Every row gives one point. Each copy is the shape, with its points in the same order, turned, moved and blurred by noise. Some copies are also mirrored. Which?
In the rows, 128 means zero.

Shape:
[[163 111]
 [130  71]
 [129 150]
 [113  69]
 [152 143]
 [133 155]
 [ 85 105]
 [138 136]]
Copy 1, 8 rows:
[[127 167]
 [ 77 161]
 [142 117]
 [ 68 144]
 [144 146]
 [156 122]
 [ 83 104]
 [136 129]]
Copy 1 is: mirrored
Copy 2, 8 rows:
[[163 104]
 [123  67]
 [133 148]
 [106  75]
 [153 134]
 [137 150]
 [ 79 114]
 [137 132]]
Copy 2 is: only turned
Copy 3 (8 x 2):
[[134 105]
 [ 87 130]
 [163 149]
 [ 80 143]
 [160 127]
 [169 145]
 [108 180]
 [151 135]]
Copy 3 is: only turned
Copy 4:
[[127  71]
 [ 70  84]
 [144 121]
 [ 65  95]
 [145  98]
 [148 122]
 [ 81 134]
 [129 108]]
Copy 4 is: only turned

Shape (9 x 3):
[[144 161  93]
 [146 160 109]
 [147 163 135]
 [149 134 130]
 [116  68 133]
 [130 129 142]
 [ 52 119  99]
 [144  62 104]
 [131 161 139]]
Copy 1 (9 x 3):
[[129 152  88]
 [137 156  96]
 [148 160 122]
 [144 133 128]
 [108  76 151]
 [132 136 145]
 [ 47 136 132]
 [120  65 115]
 [138 166 126]]
Copy 1 is: only turned
Copy 2 (9 x 3):
[[184 112 123]
 [169 108 136]
 [148 105 143]
 [142 130 138]
 [106 180 106]
 [120 128 132]
 [122 122  42]
 [139 200 114]
 [137  98 135]]
Copy 2 is: mirrored
Copy 3:
[[174 124  99]
 [172 135 110]
 [170 156 126]
 [147 138 135]
 [ 76 123 133]
 [131 153 128]
 [ 90 150  51]
 [ 90  87 137]
 [158 165 117]]
Copy 3 is: only turned
Copy 4 (9 x 3):
[[162 162 135]
 [165 144 139]
 [164 120 150]
 [156 113 123]
 [ 97  99  78]
 [134 105 129]
 [ 63 157 133]
 [119 117  53]
 [150 121 155]]
Copy 4 is: only turned

Shape (10 x 6):
[[107 107 149 126 139 165]
 [102 123  71 159 112 112]
 [113 108  96 148 121 144]
 [149 103 163 130  99  96]
 [169 152 132 120 141 185]
 [119 175 137 159  94 107]
 [160  92 142  91  83 157]
 [136 170 111  95  98 134]
 [106 111 151 182 112 151]
 [129 158 131 100 167 108]]
Copy 1:
[[106 126 150 141 131 170]
 [122 168 122 141 170  88]
 [116 157 138 134 166 130]
 [ 93 119 170  85 111 104]
 [162 157 150  97 118 186]
 [124 176 136 128  86  93]
 [ 83 138 146  59 135 166]
 [132 160  93  87 107 134]
 [ 95 163 182 155 126 133]
 [163 101 115 121 108 127]]
Copy 1 is: mirrored
Copy 2, 10 rows:
[[109 100 157  92 130 151]
 [110 124  70 139 137 193]
 [116 106 110 116 128 188]
 [130  76  95 114 107  99]
 [131 116 183 127  62 158]
 [ 79 151  97 149  97 120]
 [119  66 119  78  60 138]
 [120 146 103 105  56 147]
 [ 61  86 137 131 139 143]
 [157 156 134 104 111 122]]
Copy 2 is: only turned
Copy 3, 10 rows:
[[114 116 130 169 131 148]
 [137 119  52 108 118 119]
 [133 116  79 144 126 124]
 [176 152 148 123 125 116]
 [125 166 105 179 182 164]
 [152 156  98  91 122 179]
 [163 176 128 195 119 115]
 [121 201  88 134 125 148]
 [159  93 113 143 124 165]
 [ 88 161 125 107 161 133]]
Copy 3 is: mirrored

Shape, 13 rows:
[[105 178  94 150 130 126 146 144 157]
 [ 92 134 128 125 130  71 138 133 167]
 [166  87 175 132  79 160  67 156 113]
 [118 114 128 167 103 124 158 145 168]
 [135 141 113 116 131 124 177 153 167]
 [144 130 156 136 122 149  90 127 128]
 [134 126  95 140  93 130 146 108 175]
 [131  70  85 114 142 159 137 159  71]
 [114 117 172 139  74 167  80 159 135]
 [143 114 192 133  96 168 101 140  96]
 [121  95 187 145 135 169  79 139 140]
 [135 133 118 167 107 121 151 128 128]
 [ 83  93 120  69 154 160 151 112  63]]
Copy 1 (13 x 9):
[[157 176  95 151 127 125  91  82 153]
 [114 195 122 122 105  82  98  99 186]
 [ 92 100 121 171  69 152 150 179 133]
 [136 143 135 172 131 118 113 111 193]
 [185 166 119 117 126 109 118 113 181]
 [104 135 111 126  88 157 138 135 129]
 [156 131 147 135 100 141  77  94 174]
 [158  82 103 132 130  79 107 164  89]
 [104 158 133 180  87 163 129 170 126]
 [102 132 131 153  93 148 173 159 111]
 [ 74 141 109 132 126 162 136 169 146]
 [133 126 125 160 109 108 125  90 160]
 [136 135 144  81 153  78 115 154  65]]
Copy 1 is: mirrored
Copy 2:
[[ 89 147 143 121 116 125 179 120 163]
 [121 156 176 147 140  85 150 148 157]
 [149  57 107 156 108 153  84 193 118]
 [103 104 123 157 141  97 177 153 152]
 [140 138 120 126 145 113 186 135 180]
 [135  97 140 157 118 164 121 146 124]
 [116  84 141 149 117  98 167 115 179]
 [140  98  78  80 168 115 105 111 107]
 [106  68 141 139 113 158 117 203 130]
 [151  70 130 139 121 167 125 184  94]
 [118  84 141 170 160 175 109 174 115]
 [118 106 123 148 114 102 175 126 123]
 [166  99 154  55 190 134 125 110  96]]
Copy 2 is: only turned
Copy 3:
[[ 84 172 119 109 119 107 143 134 169]
 [ 79 127 156 114 159  99 134  85 172]
 [202 109 181 165 132 144  97 149 135]
 [ 82 131 148 170 112 131 129 115 168]
 [ 85 124 147 128 100 108 179 119 163]
 [170 141 150 146 142 138 128 122 137]
 [ 97 121 114 123  90 127 119  98 152]
 [127  78 104 157 153 110 156 193 111]
 [156 140 195 145 134 159  91 153 140]
 [180 138 185 171 135 131 123 142 105]
 [160 136 172 165 168 181 128 125 138]
 [107 148 125 160 115  97 121 121 147]
 [102  93 131 121 182 119 173 159  53]]
Copy 3 is: only turned
Copy 4, 13 rows:
[[119 129 157 151 100 167 175 120 154]
 [128 116 180  88 119 136 159 137 174]
 [145  93  92 116 100 110  62 166  81]
 [112  98 173 132 108 117 162 139 114]
 [128 157 163 124 118 138 183 149 121]
 [132 127 125 130 106 131  84 131 122]
 [123 129 141 137  96  91 174 117 135]
 [ 84 125  71 132 184 144 143 158 105]
 [113  89 117 109  65 135  82 151  97]
 [126 111 115 106 108 139  65 130  70]
 [ 95 114 143 125 104 124  51 158 110]
 [133 103 148 141 126 127 152 109 114]
 [ 55 164  87  73 175 159 124 114 118]]
Copy 4 is: mirrored

Shape, 14 rows:
[[ 74 109 153  94  99 127 114 129 168  72 183]
 [ 98 141 135 138 138 113 111 122 110  85 124]
 [137 181 129 136 155 142 122  91 164 161 131]
 [196 108 136 169 174 119 136 102 131 129 141]
 [ 92 122 119 134 129 130 142 118  90  85 162]
 [111 149 104 167 111 174  84 141 117  98 125]
 [137 111 164 101 149 153 125 120  99 144 120]
 [128 109 157 193  97 126 121 120  79  80  77]
 [117 129 124 100 160 152  56 168  98 121 104]
 [ 55 143 124 140 142 143 100 137 157 147  85]
 [147 129 192 102 161 146 133 154 129 132 159]
 [101 161 101 110 165 129 168 117 133 121 166]
 [100 146 114  97 128 158 150 125 148  94 131]
 [ 93 135 198 124 173 166 140  98 140 115 125]]
Copy 1 (14 x 11):
[[154 113 145 136 124 209 161 145  89  71 127]
 [122 130 160 142 132 146 176 158  93 127  97]
 [ 88 120 148 128 137 109 155  99 169 106 122]
 [147  99 156 177 135 105 134 133 183 157  82]
 [141 134 129 173 136 154 204 163  96 132 108]
 [ 88 154 100 135 105 140 142 156  95 126  72]
 [ 99  97 145 162 143 152 141 112 111 174 125]
 [104 122 164 153  60 141 159 186  94 197  80]
 [ 85 129 126 131 178 137 109 137  56 153  87]
 [ 50 117 145 128 138 119 151 178  96  93 137]
 [124 131 170 171 165 188 130 106 138 144 129]
 [124 140 126 148 173 141 209 137 152 109 129]
 [107 118 120 115 143 174 195 149 124 121 137]
 [ 63  84 170 175 128 180 175 120 127 124 119]]
Copy 1 is: only turned
Copy 2:
[[116 109 207  77 120 125 142 120 163 164 135]
 [125 127 169 150 127 144 104 135 125 119 139]
 [155 154 113 168 148 150 156 147 121 176  91]
 [162 157  76 165 129 148 142  81 127 141 167]
 [120 103 177 138 135 161 144 111 130  98 145]
 [163 140 171 146  72 171 139 163 111 113 128]
 [ 85 156 133 152 117 157 157 101  90 152 140]
 [130 112 153 192  55 121  95 103 100  97 154]
 [ 93 186 154 125  99 186 117 171  88 136 158]
 [ 98 132 151 166  92 178 113 183 146 164  93]
 [ 91 194 146 141 134 127 177 101 133 155 149]
 [122 132 138 132 179 165 163 132 152 114 100]
 [117 134 158 108 124 154 143 125 133 123  80]
 [101 165 177 178 131 155 135  83 139 176 102]]
Copy 2 is: mirrored
Copy 3, 14 rows:
[[133 167 154 106 149 106 137  95 189 102 220]
 [140 139 147 147 142 105 151 117 123 149 156]
 [109 120  84  92 163 152 138 122 155 149 107]
 [145 106 154 109 144 143 121 162 122  93  82]
 [136 160 143 153 139 121 172 152 138 108 170]
 [168 157 143 116 104 156 193 111 134 158 142]
 [ 87 137 162 116 144 178 123 134 113 129 145]
 [130 157 217 173  98 116 150 135 130 149  93]
 [153 125 152 114 121 169 137 103  68 176 189]
 [ 88  99 128 114 121 132 179  97 135 186 169]
 [113 143 162  75 174 164 103 158 130 137 159]
 [112 141  83 115 151 114 167 160 130 107 166]
 [ 99 161 125  83 119 120 165 122 136 121 173]
 [ 79 124 173  86 192 124 164 136 134 145 151]]
Copy 3 is: mirrored
Copy 4 (14 x 11):
[[ 63 155 150 164 125 102  95 108 100 128 191]
 [120 149 107 144 141 148 111 115  79 144 135]
 [135 159  84 112 100  93 115 133 136 195 122]
 [195 147 136 106 156 117 146 106 146 192 147]
 [107 159 143 137 138 158 126 136  65 158 161]
 [157 145  94 159 125 143  88 182  83 139 162]
 [151 139 156 101  84 148 106 111 118 147 122]
 [177 106  99 161 143 203 136 111  88 129 156]
 [159 144 134 107 122 129  49 146  83 109 105]
 [ 96 119  87 150 123 143  58 151 129 152 106]
 [137 187 162 115  94 126 120 107 148 123 127]
 [ 88 176 143 129 124 104 138 150  97 190 113]
 [103 145 142 171 100 109 116 140  93 166 130]
 [120 180 131 149  80 161  93  92 141 174 131]]
Copy 4 is: mirrored

Shape, 17 rows:
[[120  94 117 132 150 130 179 120 123 113 125 164]
 [ 78 150 126 176 141 152 128 119 164 159 100 179]
 [ 81 139 109 175 144 151  89 103 131 121 167 105]
 [104 133 154 109 143 117  91  97 104 110  95 112]
 [103 119 129 115 137 148 158 108  76 127 179 166]
 [149 129  98 110  76  96 105 140 177 126 148 160]
 [129  79 145 126  98 122 100 123 131 118 127 116]
 [129 188 127  69 125 128  98  85 158 113 100  85]
 [120 148 122 117 156  75 154 152 142  97 124 147]
 [ 94  83 189 164 115  61 131 104 172 126 111 157]
 [139  74  86 103 153  85 165 106 112 105 135 163]
 [100 146 133 111 132 120  98  81 127 120 100 116]
 [113 110 106 133 140 121 110 118 167  64 137 172]
 [ 89 173 104  91 134 116 117 124 149 144  84 118]
 [ 56 177 135 109 100 117 200 108 156  57  95 133]
 [135 164 124 129 112 139 142  98  95 139 118 121]
 [ 75 161 142 118 139 137 177 116 166  90 129 132]]
Copy 1, 17 rows:
[[ 75 108 137 137 134 159 164  91 113  77 149 138]
 [ 83  98 136 106 117 165 174 145 179 106  88 177]
 [ 34 125 123 102 128 134 113 139 141 170 115 150]
 [ 95 127  99 146 112  89 119 131 115 116  97 119]
 [ 73 139 149 126 105 168 130 105  68 105 147 165]
 [135  64 136 102  91 124 133 122 160 131 194 141]
 [108 110 148 123 117  98 130  84 132 141 134 109]
 [122  97  72 152 113 122  60 159 149 117 121 113]
 [ 92  81 117 119 143 118 152 160 114  70 166 122]
 [118 132 144  57 122  94 183 104 158  77 115  99]
 [ 81  95  99 130 112 149 176  82  88  86 187 113]
 [ 95 118  92 134  97 116 112 136 136 118 103 117]
 [ 57  79 110 108 116 103 140  97 154  89 166 161]
 [108  63  96 143 103 140 120 173 138 108 106 118]
 [ 58  95 148 134 103 142  92 166 156  13 132  96]
 [103 141 130 167 111 156 121 151 127 128 139 129]
 [ 66  98 136 113 139 154  98 145 142  53 122 131]]
Copy 1 is: only turned
Copy 2, 17 rows:
[[123 114 102  82 115 149 161 128 158 122 122 138]
 [108  89  68 146 170 133 158 154 118 152 103  94]
 [100 137 138 149 166 126 128 179 118 106 162  84]
 [100 105 162 153 164 102 129  99 156  97 114 129]
 [ 58 136 116  98  89 141 152 128 132  95 131 117]
 [166 107 109 144  72  86 105 120 108 150 133 112]
 [137  89 172 149 108 129 137 126 132 124 140 137]
 [141 153 156 170 153  85  86  91 159 115  75  86]
 [143 137 102  90 134  69 145 123 141 122 110 151]
 [132  53 153 125 135  81 202 140 152 180 131 128]
 [137 103 118  47  96 124 137  95 161 108 148 129]
 [113 111 147 154 162 104 128 100 153 107 113  94]
 [144  98  95 126 116  97 121 160 182 115 151 122]
 [143 120 114 141 167  93 119 102 117  98  71  94]
 [155 162  93 148 128  85 213 124 190  94  73  99]
 [ 99 157 122 147 136 137 141  80 122 123 119 114]
 [129 156 106 125 134 103 175 159 170 119  76 101]]
Copy 2 is: only turned
Copy 3 (17 x 12):
[[121 136 113 149 130 116 193 153 144  99 141 134]
 [ 67 139  86 174  92 144 146  84 124  88 116 158]
 [ 80 166 122 180  94 145 101 107 150 165 158 133]
 [118 169 177 156 148 143 134  92 133 127  99 116]
 [135 148 102 128 153 116 172 105 143 127 184 116]
 [113 123 170 109  77 104 103 129 105  63 153 141]
 [146 143 159 180 118 113 116 133 109 103 133 115]
 [117 181 175  98  99 128 103  87 153 112  58  98]
 [ 81 138 158 107 136 103 164 142 128 114 116 171]
 [112 120 173 210 106  75 172 101  92  99 116 166]
 [128 104 167 123 127 123 199 164 155 106 159 120]
 [107 162 169 144 113 147 135  92 140 116 102 103]
 [ 91 164 168 154 100 114 145 136 164  73 158 158]
 [ 70 133 147 111 123 145 128  94 133  99  73 104]
 [ 43 204 136 120 116  60 194 113 123  88  99  88]
 [137 166 122 110 112 149 147 107 107 137 120 110]
 [ 63 171 112 127 120  66 159 109 149 112 106 128]]
Copy 3 is: mirrored
Copy 4:
[[123 100 116 163 157 133 130 111 113 157 169 137]
 [141 136  98 129 128 140 158 142  98 153 143 231]
 [168 156 133 141 120 163 130 150 121  71 131 169]
 [128 147 150 144 156 116 157  87 144 116  82 156]
 [177 104 155 130 165 119 107  99 103 125 173 144]
 [ 69 115  95  79 123  98 131 142  84 111 133 128]
 [100  84 150 132 129 126 144 123 135 103 107 138]
 [ 96 190 118  82 133 143 154  56 140 114  92 138]
 [102 169 122 146 149  83 142 125 117 157 155 124]
 [107  86 116 173  80  56 165 118 142 131 131 185]
 [112  94  88 175 180 103 117 102 113 125 163 100]
 [135 155 115 127 142 130 161  79 133 107  97 161]
 [ 81 140 118 169 134 119 111 121  78 103 143 159]
 [110 183  97 100 164 129 191  96 125 127 129 163]
 [121 179 138 158  93 124 199  54  69 160 175 128]
 [166 135 125 105 147 141 142 100 117 157 110 126]
 [122 171 136 143 106 138 155  84 107 149 182 159]]
Copy 4 is: mirrored

Shape:
[[124  92 148 147 139 167  70 106 202  99 129 114]
 [138  94 129 109 125  94 146 118 109 127 103 157]
 [155 106 104 160  79  95 145 153 121 134 133 145]
 [160 106  91 157 105  67 160  91 108  89 138 139]
 [164  96 124 140  85 117 186 132 105 113 136 148]
 [160  97 135 147 174 152  75 115 187 162 135  93]
 [108 112 123 183 161 158 102 117 162 130  98 111]
 [121 168 137 113 155 140  91 110  71  87 153 113]
 [112 181  82  71 121 137 102 106 104 131 141 147]
 [ 96 154 123 104 147 102 136 133 131 119 166 132]
 [122 215 139  85 137 102  85 122 108 107 122 138]
 [158 115 127 155 114 122 176  91 139 130 127 141]
 [118 114 123 129  88  84 135  99  84 141 148 155]
 [163 106 109 161 118  95 161 120  99 111 151 207]
 [129  92 104 120 172 159  83 140 185 129 109  98]]
Copy 1:
[[ 94 161 225 150 161 181 122 135  90 112 131 116]
 [102 106 113 145  95 127 113 149 136 132  94 138]
 [132 126 106 159  99 102  88 135 132 153 151 108]
 [118  81  88 181 111 106  94  95 120 110 139 148]
 [146  93 120 156  74  99 121 139 129 124 140 119]
 [124 136 195 142 203 181 122 141 114 163 118 103]
 [ 85 149 178 171 162 167 144 119 142 129 119  73]
 [116 147 120 103 176 124 129 124 162  48 124 149]
 [ 79 144  91  49 141 139 137 116 139 114 135 152]
 [ 81 145 129 127 158 101 149 143 142 122 137 173]
 [ 99 202  85  81 162 131 134 126 123  88 100 164]
 [134 100 131 157 108 113 141  95 120 146 118 119]
 [102 108 115 121 109  80  86 115 159 128 113 147]
 [145 114 108 168  76 127 103 110 177 136 144 160]
 [ 78 135 172 141 178 197 136 170 108 135 136 101]]
Copy 1 is: mirrored
Copy 2:
[[103  68 142 139 154 192 126 141 196 100 139  89]
 [130 123 135  85 164 105 136 139 114 136 152 148]
 [156 107 140 117 125  72 153 154 106  95 130 125]
 [116 135 124 125 177  72 168 133 111  67 169 141]
 [135 149 155 105 134  88 173 140 117  93 123 156]
 [163  81 158 143 151 203 125 158 155 102 178  71]
 [147  80 115 156 180 173 156 127 146 128 123  82]
 [ 64 159 112 122 114 163 141  95  89 140 154  89]
 [103 162  66  73 103 124 116 137 128 135 149  81]
 [100 143 129 123 113 101 128 127 134 158 162  85]
 [ 82 147  91 118 118 137  63 115  95 146 140  94]
 [148 149 134 139 161 116 160 147 143  94 139 159]
 [131 117 106 102 112  85 158 121 108 120 174 159]
 [109 138 129 125 144  88 180 190  94 119 154 171]
 [136  82 149 106 172 171 129 150 164 125 139  38]]
Copy 2 is: only turned
Copy 3:
[[118  74 136 178 115 170  77 115 212 116 119  90]
 [111 113 110 114 154 103 145 121 162  98 108 167]
 [127 147 139 167 122 104 148 141 142  86 103 176]
 [107 136  84 164 121  85 157  78 155  72 101 169]
 [119 111 119 148 110 113 183 124 152  93 115 191]
 [ 94  70 176 185 149 153  96 106 152 134 101  88]
 [151  88 118 180 151 159  85  98 163 150 108 114]
 [135 119 100 100 109 117 107  92 101 113 170  86]
 [112 157 144  67  87 125  97  92 110 134  96 120]
 [ 80 158 105 124 122 152 113 112 119 117 141 133]
 [127 173 126  73 134 140 121 104 109 102 116  71]
 [116 122 129 159 125 131 173  82 169 119 105 158]
 [108 162 121 123 129  74 140 116 162 125 138 160]
 [125 140 143 138 134  94 144  77 151  68 137 212]
 [ 99  53 136 157 137 167  66 124 147 126  79 105]]
Copy 3 is: mirrored
Copy 4 (15 x 12):
[[ 95 159 105 107 106 162  77 140 173  74 123 124]
 [131  93 178 113 136 134 125 114  95 125  99 132]
 [173  95 164 121 137  94 128 160 129 126 103  94]
 [169  86 159 137 172  99 132 136  86  72 127 116]
 [167  91 203 138 129 122 150 141 122 105 122  97]
 [108 147  85 107 155 178  91 119 186 129 122 104]
 [ 87 162 110 130 151 161 105 169 144 108  88 113]
 [111 101 129 157 127 168  96 179  87 138 182 169]
 [144  84  97 153  90 145 141 150  95 152 128 190]
 [ 97  95 132 130 129 109 146 149 125 139 151 170]
 [140 131 123 134 117 131 104 156  88 169 158 218]
 [150 126 168 160 153 130 145 119 135  96 109 115]
 [140  71 159 161 125  92 111 127  92 131 115 123]
 [166  57 198 149 165 114 117 151 131  94  94 144]
 [ 97 139  85  74 127 183 120 146 157 115 107 120]]
Copy 4 is: only turned

Shape, 17 rows:
[[149 107 164 133 164 149 163 103 118 112 120 155]
 [145 115 185 129 102 105 188  97 112 113 116 157]
 [136  93 150 111  75 129  71 163 138 165 135 152]
 [133 103 152 125 139 110 169  78  99 160 185 168]
 [140 140 172 151 138 174  68 164 125  75 151 177]
 [ 86  97 110 130 149 193 135  64 133 156 126 113]
 [ 66 121 106 127 108 165 157 128 124 154  79 120]
 [180 150  96 139  80 163 138 116 166  71  93 141]
 [ 96 146 154 125 183 127 104 126  90 114 111  89]
 [127  69 123 140 119 113 115 124 151 144  83 167]
 [127 155  99  77 133 116 100 157 148 115 115 161]
 [131 125  94 138 136  82 114 108 149 165 132 115]
 [156 143 102 132 100 141 141 125  49 107 108 159]
 [145 162 156 135 166 168 126 123 115 117  92  89]
 [126 110 147 131 111 145 182 173 137  97 109 131]
 [102  95  99 110 131 146 138 103 120 138 124  50]
 [162 143 145 135 169 115  97 154 132 133 101 109]]
Copy 1, 17 rows:
[[154 144 163 135 162 123 122 111 105 178 105 154]
 [151 117 167 117 123 122 125  89  62 151 140 166]
 [108  77 102 101 145 182 116 108 172 126 156 153]
 [153 124 134 117 172 106 110  88 101 119  98 221]
 [ 88 133 118  76 180 165  79 149 124 185 101 105]
 [173 150 133 159 170  94 100  62 181 124  89 121]
 [110 145 144 170 108 105 119  70 163 108 126 106]
 [170 151 119 109  67 126  82 145 138 191 148 109]
 [107 118 120 156 201  77 142 136 115 137 119  96]
 [144 130 178 131 137 155 117 130 171 117 160 151]
 [ 82 125 116 110 126  92 113 148 176 167 159 150]
 [157 141  97 125 150 100 136 144 160  99 159 165]
 [118  99 121 165  99 114  66 150  96 145 105 150]
 [139 143 107 168 165 107 136 127 113 184 123  88]
 [112 138 154 115  90 136 159 114 115 161 109 123]
 [170 105 108 156 133  78 159  98 170 112  99 104]
 [124 132 104 147 173 129 154 167 133 161 152 124]]
Copy 1 is: only turned
Copy 2 (17 x 12):
[[131  69 164 133 108  82 133 130 145 133 161 132]
 [141  71 167  82 136 106 128 105 143  97 169  90]
 [137 152 113  89 136  86  90 162 177  91  72 104]
 [120  63 128  79 160 102  81 121 146 144 161 152]
 [151 151 178 121  82  98 112 218 176 129 138 144]
 [ 80 106 122 150 101  61  81 113 116 185 123  99]
 [101 123 132 144 145  93 122 139 100 149 104  55]
 [110 134 138 121  39 134 146 147  94  71 135 101]
 [126 160 178 124 145  99 163 120 144 204 119 135]
 [ 96  78 126 120 116  80 138 147 155 105  70 105]
 [108 147 112 129 118 161 146 159 163 121 107 120]
 [109 105 100  65 130 108 142 116 120 147  90 140]
 [132 115 185 141 135 158  98 130  93  89 118 139]
 [161 141 167 140  90  93 139 122 119 172 128 116]
 [135 126 138 132 140  85 160 160 119  88 160  87]
 [100 164 125 127 138  51 135  80  98 159 116 128]
 [174 127 138 118 108 117 170 135 146 153  85 143]]
Copy 2 is: only turned
Copy 3 (17 x 12):
[[119 140 151 150 129 155  80 130  73 151 138 136]
 [112 154 156 121 139 190  95 143 103 210 131 134]
 [165  98 171  93 175 130 118 144 167 136 121 186]
 [127 145 175  86 116 192 137 132  64 159 170 161]
 [192  98 176 193 105 135  93 139 141 141 141 186]
 [131 115  83  94  94 135 120  93  67 113 100 160]
 [151 125  90 100 126 150 144 124 113 140  58 107]
 [ 91 135 114 197 136 189 108 120 170 146  86 187]
 [151 133 121 146  93 102 122 116 131 137 172  91]
 [106 134 169 106 148 116 114 144 122 142  76 164]
 [162 172 151 147 128 152 133 144 172  94 114 152]
 [ 92 143 141 101 127 127 171 146 137 118 137 151]
 [141 133 166 171 143 180 158  69 131 175 108 125]
 [134 120  91 182 131 127 105 118 121 138 152 113]
 [126 102 148 149 128 188  90 161 141 155  93 105]
 [ 97 106  92  85 110 143 127  87 136 105 122 111]
 [119 129 142 167 152 102 121 148 141 120 158 125]]
Copy 3 is: only turned
Copy 4, 17 rows:
[[143 148 126 181 102 141 139 143 108 147 163  87]
 [150 131 122 134  56 150 113 170 127 144 169  67]
 [116 169  66 100 105 106  85 128 118 150 104 160]
 [130 163 143 168  63  99 125 108 157 122 144  61]
 [ 82 188  68 134 146 121 163 166  69 112 149 122]
 [144 130 142 191 102 165 139  69 109 109  97 126]
 [146 127 153 150  87 188 139 133 128 128  99 180]
 [109  49 112 133 144 126 136 187  78 139 125 120]
 [154 183 115 122 150 194 178 103 138 132 153 117]
 [190 153 117 151 105 124 100 168 109 142  83 132]
 [125 156 139  82 141 100 168 147 108 176 110 145]
 [158 130 127 123 143 127 129 120 171 148  77  97]
 [139 114 107 136  93 109 171 174 151 104 179 155]
 [138 124  95 150 145 188 178 120 119 158 158 122]
 [123 141 141 142 117 174 103 190 117 161 164 133]
 [149 117 154 142 141 178 102  75 156 116 132 145]
 [148 153  79 135 164 155 161 144 139 181 139 112]]
Copy 4 is: mirrored
